Each row is a point. The window is the flat piece filled in between its corners: a triangle in 3 columns, a solid with four corners in 4, and so on. A path goes straight from each point to the next, and from the last back to the first. List the points from which the path goes on through the window.

Window (4 x 4):
[[ 34   6 -18  -6]
 [ 39  30  33  17]
 [ 13  48  19  44]
 [ 15 -69 -22 -28]]
Path:
(1): [26 23 12 59]
(2): [-2 72 25  2]
(3): [-15 -20 -13 -19]
(4): [ 44 -35 -20  14]
(5): [ 55   4 -29  22]
(6): [ 11  -4   0 -28]
(7): [-6 56 45 -6]
(8): [ 53 -29 -13   8]
(9): [ 59 -11   5  37]
(10): [-11 -11  13 -21]
(11): [ -7  -4 -13 -42]
(12): [ 24 -21   0  20]
(13): [42 40 23 46]
(14): [17 77 17  7]
(15): [ 18   9  -3 -43]
(16): [ 54 -14   0  41]
Through the window after points: 1, 5, 7, 11

Window (6 x 6):
[[-11  12  -2   6 -50 -32]
 [ 71  11  -5  27  -3 -39]
 [  9  43  15  80 -70   4]
 [ -7  -3   0 -26  44 -46]
 [ 23  32  -6 -56 -18  30]
 [  1 -22  64  -4 -14  16]]
Path:
(1): [ 27 -15 -46  -3   1   2]
(2): [ 30  30  40   2   3 -54]
(3): [ 35  62   7 -39 -15 -50]
(4): [ -4 -57   4   9 -10  15]
(5): [ 44  -8 -26   6   9  10]
(6): [ 46  17  25  22 -20 -37]
(7): [  3  43  37   1 -24 -38]
(8): [ -1 -20 -13  47 -41 -26]
(9): [  7  -3 -33  16  -7 -20]
(10): [-18  21  48 -12 -65 -29]
(11): [-22  27  60 -35  -3 -44]
(12): [ 31   0 -23 -17 -18  -6]
Through the window after points: 1, 5, 9

Window:
[[ -6 -31  56 -78 -11  36  -3 -46]
 [-69 -16  25 -10  18  32 -18 -43]
 [ 54  19 -21 -47  12  48  21 -14]
 [ 60 -65  33  17 -41  10  13   3]
 [ 32  12 -39 -18 -10   4  11  69]
 [ 14  22 -68  23 -68 -37 -27  39]
 [-34  68   8  17  -6   3   6  16]
 [ -7 -16  40  -1  24 -27  21 -29]]
Path:
(1): [  2 -19 -27 -30 -55   6  42  -5]
(2): [-52 -23  -7 -19  -2  13  42 -10]
(3): [ 17  17   6  19  -1  10 -44  -2]
(4): [ -8   0  28   0   9   4 -22 -13]
(5): [ 13 -14   1 -21 -51  12  42 -22]
(6): [-25  16 -27 -26 -30 -22  71  31]
(7): [ -6  34  22   9  -4  16 -16  -3]
(8): [ 70  43  -2 -21  34  26  -5  19]
Through the window after points: 6

Window, 11 rows:
[[ -6 -37   2  17   8  28   0   2 -47 -15  36]
 [-15  19   3 -35  10  -4  39  10  12 -43  29]
 [-40  13 -27  69  52 -46 -16 -46  68   6  57]
 [ -3 -37  11  15  -1 -15 -11  41  27 -43   8]
 [ 81 -61  33  41  16  41  11  20  74 -32 -46]
 [-37  24 -11  -1   1   2  58  14   4 -27 -14]
 [ -1 -41 -39 -73  48   3 -50 -31  32  84 -12]
 [  8  12  21  19  11 -27  14  34   4 -10  22]
 [-23  37 -40  26   7   5   6  16  70  -9  37]
 [-16 -11 -17  -7 -45 -16  49   9  38  -8  41]
 [-30  28  38 -20 -29 -18  -3  12  17 -23  13]]
Path:
(1): [ 13 -32  29   0  26  47  -1  18  50  13  24]
(2): [ 32  12 -48  46  -8 -51  16   2  52 -53 -46]
(3): [ -2   7 -15  30   5 -46  13  -1  23 -24   8]
(4): [-34   7  13 -28  -3  26  24  17  59  15  37]
(5): [-24  -6   7  -8   1 -18  30  29  43 -11  37]
(6): [ 10  17 -22  15 -21   9   5 -15   8 -23   7]
(7): [ 72  -6 -42  35  37  16 -12  12 -62 -37  24]
(8): [-53 -20  33 -24  -4 -13  12   5  67  29   5]
Through the window after points: 1, 5, 7
